Each row of a before or after table is a point. The points were changed in one or more steps. Then noise was added and the rows were shuffled. The steps act on columns, c1 being the first. Write out the steps. A step turns or swaps two columns, mirrors them in a line or flattens them onto one, adds a multiple of one to another, or multiplies or shifts one. Angles are multiples of 10 degrees, from the lower column toward the higher: turns from -170 to 170, lines from 10 to 170 but not 90. Use the fewest steps. Two steps may share a column if one is a turn and the other turns, adds or multiplies; they go together, in the order done. Otherwise the lowest column goes first.

Before, 10 rows:
[[ -7  25 -16]
 [ 15  14 -25]
 [ -2 -17  17]
 [  3  32 -22]
 [ 14  28 -34]
 [ -2  10 -50]
 [ 30   7 -25]
 [ 33  -7  25]
 [ 12  13  27]
 [ 24  -3  13]]
After, 10 rows:
[[ 31  20 -25]
 [ 12  39  27]
 [  0  95 -20]
 [ 34 -18  26]
 [ 23 -11  13]
 [ -1  29 -49]
 [ -3 -50  16]
 [ -7  77 -17]
 [ 15  84 -33]
 [ 15  40 -24]]
Steps: multiply c2 by 3

Before (9 x 4):
[[  8  -1  14  13]
 [ 17   5 -95  -2]
 [-19 -18 -32 -41]
 [  5 -14  -6  21]
 [ 21  -2  11  17]
 [  9 -21  19  -1]
 [ 21 -23  17  -8]
 [ 12 -16  25 -32]
 [  9  18 -11   3]]
After, 9 rows:
[[ 12  20  10   9]
 [-37  26 -32   0]
 [  1   6   1  15]
 [ 21  -3  18  -6]
 [ 17  17  15  12]
 [  0  37   0   2]
 [-27   2 -22 -28]
 [ 14  -1  12   0]
 [ 20   5  16 -22]]
Steps: flatten c1 and c3 onto the line at 40 degrees; shift c2 by 20; multiply c4 by 0.7

Before (13 x 8):
[[  0  20 -33 -18  -7 -18  11 -12]
 [-28 -43  33  -1  27   7  -2 -27]
 [-16 -46  55 -32  11  -5 -44 -38]
 [  2  -5  32  -8 -22  10   9   4]
 [-31  -1 -35 -31 -14 -23  11  14]
 [-15 -55  26  -6  -7   6 -26 -26]
 [ 30 -12  34 -11  30  -3  -7  21]
 [-48 -12  21 -27  16  37 -42 -44]
 [  6  -1  35  18  -7 -36   9  32]
 [-29  -9 -66 -42 -29   8  19  17]
 [-19  -3 -30 -51 -23  -1  23 -20]
 [ -2   4 -55 -17 -14  -1  22 -16]
 [ 27  -7  16  21  -8 -20 -19  22]]
After (13 x 8):
[[  0  21  18 -18 -10 -48   9  30]
 [  5  -5 -21  -7  -5  18  23 -23]
 [-37  -3  10 -51 -19   3  27  34]
 [-56 -43 -42  -1  -3  72 -28   0]
 [ -4   5  32 -17 -20  -7  18  47]
 [ 55  -8   2  21  19 -11   5 -28]
 [-63  -2  35 -31  -9 -23  16  12]
 [ 11  -1  -6  18  -7 -35   7 -47]
 [-31 -46 -67 -32  41  64 -19  -7]
 [-59 -10  61 -41 -14  22  32  29]
 [ 61 -12 -13 -10   1  14 -31 -37]
 [-97 -11 -44 -28  38  55 -23  20]
 [-30 -54 -37  -6  27  88   3   2]]
Steps: multiply c1 by 2; add -1.5 times c2 to c6; turn c3 and c8 by -140 degrees; mirror c5 and c7 in the line at 130 degrees
